Each point is reached from the start by the listed moves, each made once or not at all, plus a little noise. Say if it took an odd or an even number of moves. Then give how often each move was made.

Moves:
(1): [73 11 12  4 -6  9]
(2): [ -7  72  12  -7 -18   1]
(3): [ -6 -12  49  -2  -8  -1]
Start: [ -1  22 -39  -8  28 -10]
Points:
[ 61  95  35 -12  -4  -2] => odd (1, 1, 1)
[ -7  93 -26 -15   9 -10] => odd (0, 1, 0)
[ -1  23 -39  -7  28 -10] => even (0, 0, 0)

Moves:
(1): [ 58   7   9  -8   0 -19]
(2): [-3 46 -3  6  3  6]
(3): [-1  1 40  4 -3  5]
(4): [ 3 -2 -8 53  7 -3]
(5): [ 0 -2  5 -2 43  5]
(6): [ 17  -6 -11   5  -3  53]
Start: [-16  -6  -2  -2  -9  44]
Points:
[-15  -6 -12  50  -3  39] => odd (0, 0, 0, 1, 0, 0)
[59 -7 41 -3 29 89] => even (1, 0, 1, 0, 1, 1)
[45  3 -4 39 -2 20] => even (1, 0, 0, 1, 0, 0)
[54 38 40  1 27 95] => odd (1, 1, 1, 0, 1, 1)
[58 40 24 58 -5 87] => odd (1, 1, 1, 1, 0, 1)

Moves:
(1): [46  1  3 -1 -4 -3 -9  6 -7  0 13  2 -4  9]
(2): [  6  77 -11   7  -9 -13   0 -13  10  -5   0  12  -5 -10]
(3): [ -2   8  55   3  -5   1  16   2 -10   4   9  -2 -14  -5]
(4): [  2  -8 -10  57  -5   3   3   6 -17 -17  -8  -1  -4  -6]
(5): [  0  11   9  18  66   2  -1  10 -14  -2   1 -12  14   6]
(6): [ 12  21  -8  -5  -5  66  18  15  13  -8 -10  -5   4  10]
(7): [ -2  -2  -3   3   7 -18  59   5   6  -6  -6  -5   9   4]
(8): [  1   9  -1  -4  -6  -5 -10  55  -5   2   6   1   2  -5]
(9): [-1 -1  8 14  1  3 -1  3 78 -3 13  0 -5  8]
(10): [-1 -1  5  6 -6  4  8 -9  6 60  4  8 13 -8]
(11): [-27 -14 -15   8   1  26   5   7  -9  -3  88  -4  16   8]
Start: [  5 -24  36 -12 -12 -34 -21   2  -9  -4 -21  -9  47  24]
Points:
[ 11  63  26 -10 -29 -53 -29  44  -5  -8 -14   5  45   9] => even (0, 1, 0, 0, 0, 0, 0, 1, 0, 0, 0)
[ 13  21  95  17  46  17  60  92  59 -16 -10 -32  57  42] => even (0, 0, 1, 0, 1, 1, 1, 1, 1, 0, 0)
[ 48  -7  53  18  52 -53  15  81  49 -12   5 -23  63  47] => odd (1, 0, 0, 0, 1, 0, 1, 1, 1, 0, 0)
[ 23  82  19  78  37   6  47  82  61 -42 -26 -18  62  30] => odd (0, 1, 0, 1, 1, 1, 1, 1, 1, 0, 0)

Moves:
(1): [ 57  -2 -20   0  -9 -15   4  15   9  -5  10  -1  -5   6  -5   2 -21]
(2): [  8  74   2   3  -6   4  20   2 -11   3  -5   9   2  10 -13  -3   2]
(3): [ 11  -2  48  12 -10  -1  -9  -4  -8  -4  17   1   7   5   4  -9  -6]
(4): [ -6  -4 -14  36   1   6   8  -7  -3   3   7   4  -5  -1 -11   0   3]
(5): [  1   5   8   1  55   5  -1  -2 -10  16   4  -8   6  -5  -5   8 -15]
(6): [14 -8 -2 -3 -4 57 -6 -1 -4 -1  0 -2  6 -1 10 11  2]
(7): [ -6 -14   4  -8   1   5  57   4 -10  -5  -8  12   8  -4   5   1  -2]
(8): [ -7   3   6  16  -4   2  -6  54   1  -1 -14   5   2   8  -3  -3  -1]
(9): [ -9   6   1   4   6   4   6   8  45  -5  10  -4   3 -11  -1  -9  -1]
(10): [ -4 -16  -9  -1  -5  -3   5  12   3  62   8  13   1   9   8  -8  -2]
(11): [-5  1 -5 -6  2  1  2 11 -6 -7 35  8  2  1 -1  4  5]
(12): [ -6 -10   6  -1   7   3 -17  -7  13 -11   2  53  -3  -2  -7   0  -9]
(13): [-5 -2 -9  5 -3  0 -5  3  5 -1  9  3 66 12 -5 -8  2]
(14): [ -8  -5   0   1   4  -6   4  -6   8  -7  -3 -10  -6  49   4  -1   4]
Start: [  8  29  12  -4  -1 -11  24   5  -5  -4   7  -1   4 -27  -6  -6 -18]
Points:
[ 88  68  50   2 -25  39  73  18 -14 -24  22  67  20 -10 -11  -4 -54] => even (1, 1, 1, 0, 0, 1, 1, 0, 0, 0, 0, 1, 0, 0)
[ 95  93  36   1 -27  33  36  26 -25 -20  64  14  19  -4 -10   0 -38] => odd (1, 1, 1, 0, 0, 1, 0, 0, 0, 0, 1, 0, 0, 0)
[ 45   4 -18  23  56  55  72  30  29 -20  75  63  82 -32 -25   4 -55] => odd (1, 0, 0, 1, 1, 1, 1, 0, 1, 0, 1, 1, 1, 0)
[-14  25  61  13  59  -4   4   5  41 -23  78  42  80  18 -16 -21 -39] => odd (0, 0, 1, 0, 1, 0, 0, 0, 1, 0, 1, 1, 1, 1)
[ -1   6  12 -14  60  55  10  28  36  49  67  58  24 -35  -1   1 -33] => even (0, 0, 0, 0, 1, 1, 0, 0, 1, 1, 1, 1, 0, 0)

Moves:
(1): [ 42   4   0   4 -11   3 -21   7   2 -15   1  -5  -3  -1 -18   8  -1   9
  20  11  -7   9]
(2): [  0  40  -5  -7  -2  -8  15   8  10  -1  12   6  -8  13   9  -4 -16   5
   9  -8   1  10]
(3): [  0  15  25  16  11  15  -2  -6   5  14  -8   4   5  -6  -6   0 -12  10
   0   9   1   0]
(4): [ -7  -1  -3  23  -4   4 -19   9   4   7  20  13 -14  10  -3 -12  -8 -24
   3   4   1   9]
(5): [  1   4  -2  20  36  -1  -1   0  -2  -5 -16 -12   0   5   0  16  -7   0
  -1   4   6   6]
(6): [ -9   6  -7   4  -2  41   0  20  13 -19   1   9  -6  10  12   0  11   7
   3   8  -2   4]
(7): [11 -2  0 12 -2 -9 30  8  2  6 -6  7  8 -5 -6 11 -8 -2 -4  0  8 -2]
(8): [ -7  -2  -2   4   2  -4 -10  36  -5  14  -3  10  29   6  -9 -11   4   0
   6  10  -6 -12]
(9): [  9   4   4 -10  -4 -12  -1  14  36   4   6   2  -8  -9   6  -1   2  -9
 -14  -4  12   9]
(10): [ 29   0 -16  -9   2   5 -17   0   3  44   1   4  16  -4  -7  12   9 -16
  12  -2  -4  -4]
(11): [  7  -7   6  -8  14   1  14  12   7   2  31  14   1  27   5   8  -4  17
   9   9   6 -11]
(12): [  7   2  -6 -11   1   6  -7  -3  -2 -16  -4  30   3  -5   7  -9  21   7
  -4   0  11  18]
(13): [  2  -1  -3  10   1  -1  -2 -13  -1 -15  16 -11  22   7   9  -1  -3  -4
  -4  -4   2  -7]
(14): [-14  -8  11   5 -16   0  -9 -11  11  10 -12   6  -2  32   7   1   2  -3
  11  -6   6   5]
(15): [ 17   1  12  -4  -7  -5   4  18 -11   2  -3   0  -8 -10  26   3  11   6
   6  -7  -8   5]
(16): [ -9   4   0   8  -4   0 -13   3   7   5   3  11  -7  -8  -7  26 -14   3
   1 -16   6   3]
(17): [-1  6  5 12 -4  0 -1 -6  4  3  4 -8 -3  2 -7  4 32 11 19 -1 -3 11]
(18): [ -1 -11 -23  15  -4   0 -10   0  -6   8 -10  -2  -6  -5   6  -9  -5  28
  -5   5  -7  -2]
(19): [  0  -8  -1  -3   5  -3   2  -3   5  -9  14  -8  10 -10   6  -1 -11   9
  44   8  -5  15]
(20): [ -4  12   3  -3  -8  -4  -4   3   4   2 -11  14  -2  -5  13  18  16   2
  -7  34 -18  10]
Start: [  0  24  -3   2 -27  17 -11 -12  -6  -9  -7  34  -3  18  -4  19   3 -10
  27   8 -18  23]
Points:
[ 51  42 -14  64 -20  67 -54  47  20  51 -69  73  32  42 -12  64  15  29
  65  79 -38  35] => even (1, 0, 1, 0, 1, 1, 1, 1, 0, 1, 0, 0, 0, 1, 0, 0, 0, 1, 0, 1)
[ 39  11 -22   9 -33   9 -36  45   4  -4  15  60  26  26  -1  30   4  59
  95  85 -53  31] => even (1, 0, 0, 0, 0, 0, 0, 1, 0, 0, 1, 0, 0, 0, 0, 0, 0, 1, 1, 1)
[ 11  20 -24  37 -30  26 -71  50  47  32 -25  60  29  27  63  68  18   8
  81  40 -35  57] => even (0, 0, 0, 0, 1, 1, 0, 1, 1, 1, 0, 0, 1, 1, 1, 1, 0, 1, 1, 1)

Moves:
(1): [28  7  0 -3 -5 -9  4  0  0  0  3  2 -1  5  7 -6 -2  1 -2 -4  8 -6  4  0
  0 -8]
(2): [ -5  40  -2   0   2   1  -6  -5  -8   5   4  -6  -1  -1  -2  -5   4   8
   6  -4  -3  -4  -2  14  -3 -13]
(3): [ 3 -7 37  3 -3  0 -1 -1 -8  1 -5  8 -8  1 -9 -9 12 -3  1 -2  3 -3 -1  2
  1 -6]
(4): [  8   8  -6  41  -1  -1  -5   0   8   1  -5   1 -18  -6   6  -2   6   3
   2 -15  -2   2 -10   1  -9  -4]
(5): [ 7  3 -6 -3 25  0  0  0  3  3  2  6 -5 -1 -6  3  8  6  2  3 -1  4 -6 -1
 -1 -2]
(6): [  2   3  10   6   1  23   0   5  -2   4  -3  -4   1   7  13   0 -13  -9
  -6   4  -1  -6  10  -6   1 -11]
(7): [-4 -1 -2  1 -3  0 26 -1  3  1  2  2 -7 -5 -1 -7 -7 -1  0 -3  0  6  0  2
  1 -3]
(8): [ 0 -3  1 -3  0  0  1 36  9 -3 -2  3  6 11 -2  4 10 -1  3  5  0 10 -1  5
 -7 -5]
(9): [  0   6  15 -11 -10   7  -9 -15  38   7   1   1  -9  -3   8  12  -9   9
  -1   1   5   6   5   3   8  -4]
(10): [  2  -6 -11   3  -1 -11  -5   6  -4  36  -6   7   1  -2   0   3  -4   0
   2  -5   7  -2 -11   6  16 -15]
(11): [ -3  -4   7   4  -4  -1   0   4   3   7  39   1  -1   7  -2   0   0 -10
  -6   1 -17   8  -5 -11  -1   3]
(12): [ -5   4 -15  -4  -4  -2   3   2  -3  -7   3  44   5   6  -9   1   4   5
 -15  -1   6   4   0 -12  18  -3]
(13): [  0  -5  10   5   7  -6   2 -15   6  -1  -2  -1  33   7   2  -3  -5   5
   9  -9   0  -8  -4   1  -4  -4]
(14): [ -9  -3  -4   2   7 -12   3 -13   2  -1  -2  -4  -6  27  -4  -1  12   1
   0   6   9  -3  16  -5   5  -5]
(15): [ -6  -1   9   4   6 -12   3   0   0  -5   2  10  -5   7  40   4  -7  -3
  -6  -1  -3  10  -2   3  -1   7]
(16): [  3   0   3   2  -1   0  10  -3 -10   8  -4  -5   2  -7  -4  23  -2   8
   7   0   3   2   5  -7  -6  -6]
(17): [  4   2   0   0  -7   4   4  -5   4   2   5   2   6 -13  11  -4  28 -10
  -5   1   3  -3  -2  -4   1   7]
(18): [-2 -7 -6  0 -1 13  3  6 -9  6  6 -4 -2 -2  0 -7  4 36  9 -6 -2  4  0  0
  1  5]
(19): [ 0  2  1  2 -7  2 -3  5 -1 -5  5  6 -9  0  8  2 -5 -7 29  1 -5 -2  0 -4
  8 -8]
(20): [ 4 -4 -5 15 -4 -4  0  7 -3  0  5  4  7  5 -3  4  2 10 -3 39 -5 -9 -1 11
  8  2]
(21): [ -5  -2   6   4  11   1  -8  -8  -5 -10  19  -3   0  -7  -2   0  -2  -3
   0   6  42   2  -4   8  -3   8]
(22): [  4  -1  -1   1  -7   3   4  -2  -4  11  -6   6   9   3  -3  -5   5  -8
   0  10  -8  38   4 -10  -1   6]
(23): [ -2   0   1   2   8  -6  -3   1   1   2   9   4   3 -14  -2  -5  -2  -4
   4  -4   2  -4  27  -2   4  11]
(24): [  0 -13  -4   3   1   8  -7  -7  -2  -7  13   5   1   1   0   5   8  -8
   3  -4  -9  11   9  30   1  -6]
Start: [-12  18   5  13  -8  -4 -20  -7  24   9  11 -18   4   3 -14  -2  -2   1
 -12  -8  16 -14  12  -7 -11   2]
Points:
[-22  -6  79  46 -22   7  12 -36  53  43  63   8  23  37  36 -21  22  13
 -14  26   2  20  58 -24  11  13] => odd (0, 0, 1, 0, 0, 1, 1, 0, 1, 0, 1, 0, 1, 1, 1, 0, 1, 1, 0, 1, 0, 1, 1, 0)
[-15  30  10  70 -15  -1 -30 -17  68  22  58  31 -17  31  -8   5   1   9
 -35  22  16 -15  53 -29  22  -7] => even (0, 0, 0, 1, 0, 1, 0, 0, 1, 0, 1, 1, 0, 1, 0, 0, 0, 0, 0, 1, 0, 0, 1, 0)
[ 23   6  54  31   3   1  21 -32  10  39  71  -5  30  -7 -22 -22  36  23
   7 -13  50  31   0 -26 -24   3] => odd (1, 0, 1, 0, 1, 0, 1, 0, 0, 0, 1, 0, 1, 0, 0, 1, 1, 1, 0, 0, 1, 1, 0, 0)
[-38  33   6  78  -1 -35 -23 -14  67  37  83  45  12  54  17  11   7  16
 -16   7  45  21   3  51  18 -42] => even (0, 1, 0, 1, 0, 0, 1, 1, 1, 1, 1, 1, 1, 1, 1, 0, 0, 0, 0, 1, 1, 0, 0, 1)
[-19  -4  45  84  -1 -37  -1   2  23  57  57   5   8  17 -26  -1  15 -21
  37 -19  53  32  26 -17  -6 -27] => odd (0, 0, 1, 1, 0, 0, 1, 1, 0, 1, 1, 0, 1, 1, 0, 1, 0, 0, 1, 0, 1, 1, 1, 0)
[-17  50  68  17  16 -18  -7   1  65  12  30  13   2   9  21  -6  -2  11
  33 -26  11   0  26  20  -3 -24] => even (0, 1, 1, 0, 1, 0, 1, 1, 1, 0, 0, 0, 1, 0, 1, 0, 0, 0, 1, 0, 0, 0, 1, 0)
[  0  67   1  62  13 -38   1 -18  34  17  60  -1 -52  35  29 -15   8  -4
  12 -23   3   0   8  -9 -10 -28] => odd (1, 1, 0, 1, 1, 0, 1, 0, 0, 0, 1, 0, 0, 1, 1, 0, 0, 0, 1, 0, 0, 0, 0, 0)
[  9  47  32  60  -3  22 -32  19  48  47  95  54 -41   1  -4 -15   8  22
  21 -36  48  15  28  30  25 -62] => odd (1, 1, 1, 1, 1, 1, 1, 1, 1, 1, 1, 1, 0, 0, 0, 0, 0, 1, 1, 0, 1, 0, 1, 1)
[  5  23   9  22  19   6  12  33   9   0  50  45  -5   5  26  11  -8  28
   9  -9  70  10  45 -18   6 -13] => even (1, 0, 0, 0, 1, 1, 1, 1, 0, 0, 0, 1, 0, 0, 1, 1, 0, 1, 1, 0, 1, 0, 1, 0)
[ 10  11  21  77  -4 -51 -13  -2  31  49  71  12  22  22  42   8  29 -27
  25 -18  59  33  25 -26 -12 -12] => even (1, 0, 0, 1, 0, 0, 0, 1, 0, 1, 1, 0, 1, 1, 1, 1, 1, 0, 1, 0, 1, 1, 1, 0)
[-10  41  52  92  -6  15  -4 -25   3  10  43  -4 -18 -15  36   7  26  -7
 -13  12  45  -6  12  51 -22 -23] => odd (0, 1, 1, 1, 0, 1, 1, 0, 0, 0, 0, 0, 0, 0, 1, 1, 1, 0, 0, 1, 1, 0, 0, 1)
[-22 -12  21  38 -24  -7  -5  47   3  45  78  58  11   9 -38 -21  16  14
  16  33  41  37  16 -13  32  -4] => even (0, 0, 1, 0, 0, 0, 1, 1, 0, 1, 1, 1, 0, 0, 0, 0, 0, 1, 1, 1, 1, 1, 1, 0)

Moves:
(1): [ 17 -11   4 -17 -20  -4  -8   6   0  -7  -4 -10  -4  12 -14   3   3   9
   8   5   3  -9 -20  18  11   6]
(2): [ -5  36   8 -14  -2   8   2   7   2   6  11 -18 -10  -9  -8   2   6  -4
  -3  23 -18  -6  -2  -7  -6 -11]
(3): [  1  -5  18  10  -4  27   6 -14  -4 -17   7 -13   2   1 -13  -2  16   7
  -5   4  -3  -4 -29  -5  13  10]
(4): [  9   4  12  26  -3  -9  19  10  -3  -9  15  -7  18   3  15  26  -8  -2
  -1   0  -7  -9  -6  14 -11  -4]
(5): [  3   8   6   5  13   0  13   7  -2  -3   7   7   7   0 -10 -15   6   7
  -1   4   4   1   0   5  -6  -4]
(6): [ 12  -4 -19  11   0  13 -10  12  -3   0   4   0 -11 -22   0 -10  -7   1
  -6   6  -1  -5  -2   4 -20  -1]
(7): [ 19   0   7 -16  11  18   2 -16  -8  19 -20   1   5  13  -9  -3   1   5
  -1  -5   0  -2   3   3  -6  -9]
(8): [ 3 -7 18 -8  3  7  5  0 -3 -6 -6  8 -7 -7  1 11 -6  6 -5  5 -8 -2 -3 -9
  4  6]
(9): [  2 -14  10   2  24 -15  -5   7  19   7 -10   4  12   5 -24   5   9  16
  16   0  -1   9  -3   6  -4  -6]
(10): [-16   1   8   1   6 -12 -15 -20   1  12  -3   1   3   3   1  16 -10   1
 -21 -13   5  -6 -11  16  -9   9]
(11): [ -1 -25  14  13  -5  -2   2   6  13   3   8   0   0   5 -27   5  -1 -10
  -3   7  -2  -8  16  -8  -1   7]
(12): [  8   0   9   1  -6   0   5  15   2  -4 -11  15 -12   1  -2  -5   5 -20
  -4  -2   5  -5   1 -10  -8   4]
(13): [  3   5 -11  -1  14   2  -2   8  -2 -17   3   5   9  15  -1   5   5   2
  -5   1  -2  -8   7  -3  13  -2]
(14): [ -4  -3   3   8  -3  18  -8 -19  12 -13  -2   5  -2  10   2   3 -11   2
  13  12  11  -6   2   9  -4 -10]
(15): [-11 -19  -3  -7   5   2  -8  -1  -9  20   0  14   4  -4   3   7  28   0
  -1  -1  18  -7   4   5   5  -6]
(16): [ 14  -2  -5   8  -4  -8   5 -13  10  -5  -8  17 -22  -4 -19   1   1   2
   6  -5  -6  -4   0  17   2   5]
(17): [-10   9   4   5  -2   9  -3   4   3  -4  -3  -7  -9   8   4  17  13  10
 -20   4  14  13   6  -6 -18  -4]
(18): [ -6   9  -4   3  -5   3   1   9  11  -8  -3   5   1   3  -5  -4  -4   7
   1 -18  -6   1  -5  -2  -1 -11]
(19): [  2  12   5  13  -1 -13  -1  -3 -20   7  -3   1  -7   5  -2   2   0   7
  17 -14   0   6   2 -14  -1   8]
(20): [  1   3  -7  -6  -9  -2   3   6  -6   4   2  19  11  13  -5   8  -4  -9
  -5  10 -11  14  -1   8  19   7]
(21): [ -8  15   3   4  -8   7  11 -10  13   5  -5  -3   6 -13  -7   8   1   5
   0   8   4 -16   5  -6   1  21]
(22): [ 10   5  17 -13   3   8   4   6  21  -2   3 -13 -10  -2  -7  20  -6 -19
  16  -8  -9  17   3  13  -1  -8]
(23): [  3  11  20   8  -3  -6 -22  -3  19  -6  -9  -6   3 -15  -9 -13  -3   2
  -6   7  -1   9  11   0  14  -5]
(24): [  8  -5 -13 -10  -1 -15  -2 -14 -16 -21   3 -20  28 -32 -17   1  -6  -7
   6   9   3  10   1  -2  -5   6]
Start: [  3  10  13   3  13   7 -17  -1   6   8  -6   7  11   7   9  -4   5 -12
   5   4  -6  14   6  -5  19   5]
Points:
[  3  30  40  48   0  10  16   3  -7  14  -3  58  38  22   3  31  22 -21
  24  22  18  -6  14   7  11  20] => even (0, 0, 0, 1, 1, 0, 0, 0, 0, 0, 0, 1, 0, 1, 1, 0, 0, 0, 1, 1, 1, 0, 0, 0)
[ 49  58  37  36   5  52  14  37  39 -48  18  -2 -23  -8 -31  29  12 -38
   5   5 -54  -9 -27  18  -1 -12] => odd (0, 1, 1, 1, 0, 1, 0, 0, 0, 0, 0, 1, 1, 0, 0, 1, 0, 1, 0, 0, 0, 1, 0, 0)
[  5  57  56   8   9  28 -24  48  25   0  -2  23 -30  20 -42  63  -3 -41
 -33   4 -40  26  15 -22 -12  10] => even (0, 1, 0, 0, 0, 1, 0, 1, 0, 1, 1, 1, 1, 0, 0, 0, 1, 1, 1, 1, 0, 1, 0, 0)
[ 13   8  37  27  -3  48   8  -9   4 -28  15  24  62  47 -21  38  40   7
   8  46  11 -29 -31  39  60  24] => odd (1, 0, 1, 1, 1, 0, 0, 0, 0, 0, 0, 0, 1, 1, 1, 0, 0, 0, 0, 1, 1, 0, 0, 0)
[ 18  46  41  48  19  19  27 -13   7 -46  12  -7  38 -13 -50  62  50   6
  18 -12   4  16  -5   9   8  16] => even (0, 0, 1, 1, 1, 0, 0, 0, 0, 0, 0, 0, 1, 0, 1, 1, 1, 1, 1, 0, 1, 1, 0, 1)
[ 42  63  56  -1  34  69  15  13  28 -34  -4 -34  57 -18 -67  81  16   3
  -8  43 -51  27 -20   2  -4   0] => even (0, 1, 1, 1, 0, 1, 1, 1, 1, 0, 0, 0, 1, 0, 0, 0, 1, 1, 0, 1, 1, 1, 0, 1)
[ 17 -20  95  37  42 -11 -47 -13  56   6 -28  32  -6  16 -92  37  49 -24
  17 -23  -4  12   7  11  40  21] => odd (0, 0, 1, 0, 0, 0, 0, 0, 1, 1, 1, 1, 1, 0, 1, 1, 0, 0, 1, 0, 0, 1, 1, 0)
